Every row gives one point. The window is the flat piece filled in between its corners: a triangle in 3 columns, a solid with four corners in 4, and so on. A path goes straight from each point to the next, and from the last back to the first. List the points from which the path goes on through the window.

Window (3 x 3):
[[-1.58 -2.60 -0.70]
 [-0.98 -0.17  5.35]
 [-2.52  1.41 -2.29]]
Path:
(1): [-0.87 -1.73 -1.29]
(2): [ 1.32 -0.86  1.35]
(3): [-2.45 -3.80  0.20]
(4): [-3.35 -2.84 -0.71]
(5): [-0.14 -1.15  0.46]
(6): [ 1.24  0.51 -2.08]
(7): [-5.46  1.43  0.28]
(8): [-2.88 -1.98  0.04]
Through the window after points: 4, 6, 8

Window (4 x 4):
[[-1.16 -0.55 -1.54  4.57]
 [ 0.22  1.46 -0.40 -1.18]
 [-1.11  1.16 -3.32 -2.58]
 [-2.23  2.33  3.97 -0.45]]
Path:
(1): [-0.49  0.49  1.08 -1.88]
(2): [-2.77  3.04  0.84 -0.24]
(3): [-1.03  2.05 -2.39 -0.80]
(4): [-1.27 -1.58 -3.16 -2.77]
(5): [-0.25 -1.13  0.12  0.37]
(6): [-0.72  2.42 -1.64  1.86]
(7): [-1.15  3.54 -3.69 -0.26]
(8): [-1.00 -0.62 -1.68 -2.74]
(9): [-0.85 -0.77 -0.15 -2.92]
(10): [-0.54  3.97 -4.63 -0.29]
(11): [-0.05  2.24 -2.73  0.30]
(12): [-1.38  0.50 -1.98 -3.46]
(13): [-0.61  0.10 -0.72 -3.44]
(14): [-2.53  4.94 -1.27 -1.07]
(15): [1.05 4.63 3.91 4.09]
(16): [-2.95 -1.25 -0.94  0.48]
Through the window after points: 1, 3, 5, 7, 9, 11, 15

Window:
[[ 1.72  4.31 -4.54 -2.58  0.84  3.16 -2.87  2.92]
 [ 2.19  0.73  1.65 -0.12  2.03 -1.10  3.71 -2.11]
 [ 0.97 -3.49 -1.40  1.60  3.54  1.82 -0.39 -2.75]
 [ 0.78  2.48 -1.55  1.41 -2.46  0.16  2.41 -1.11]
 [ 1.37 -3.77  1.65 -1.57  0.35  1.29  0.97 -1.21]
 [-0.85  3.42 -3.69  0.15  0.54 -2.02  2.50  2.79]
 [-1.20  0.29 -1.23 -2.08  1.15  2.09 -3.05 -0.79]
 [-2.41  0.41 -0.09  1.15 -0.90  2.64  4.24 -0.72]]
Path:
(1): [ 0.51 -0.18  0.92  4.78 -1.90  3.19  0.68  1.52]
(2): [-1.79  1.10 -2.81 -3.29  2.11  0.68  2.47 -1.72]
(3): [ 1.66  1.79 -3.86 -1.10  2.05  3.27  4.32 -2.24]
(4): [-1.41  0.25  0.95  2.20 -0.82 -0.95 -0.60  0.67]
(5): [ 2.25  3.02  1.55 -0.88  2.50  2.83 -2.93  2.66]
(6): [-2.52 -1.88 -2.78 -1.85 -0.17  0.61 -0.22 -3.40]
(7): [ 0.21 -1.41 -4.45 -4.03  3.80  2.26  0.26 -1.36]
(8): [-0.49 -0.28  1.39  1.66 -0.60  0.95  1.58  0.08]
(9): [ 1.28  2.68  0.07  3.93 -0.47  2.54 -2.03 -0.36]
(10): [-0.20 -0.48 -1.49 -2.22 -0.32  0.12  2.00 -1.06]
(11): [ 0.46  3.99 -5.21 -4.44  0.75  0.98  1.72  0.43]
(12): [ 1.14  1.06  0.28  3.40 -1.28  2.60 -1.64  0.99]
(13): [-0.86 -0.83 -0.63  3.66 -1.66  3.59  0.40  0.95]
(14): [-0.22  0.50 -1.14 -3.14  3.57 -0.96  4.67 -4.26]
(15): [-0.71 -1.83 -0.67 -4.20 -1.51  1.21  2.86 -3.83]
(16): [-0.28  0.23 -0.70  2.49  0.90  2.29 -0.13  1.66]
Through the window after points: 1, 5, 9, 11, 13
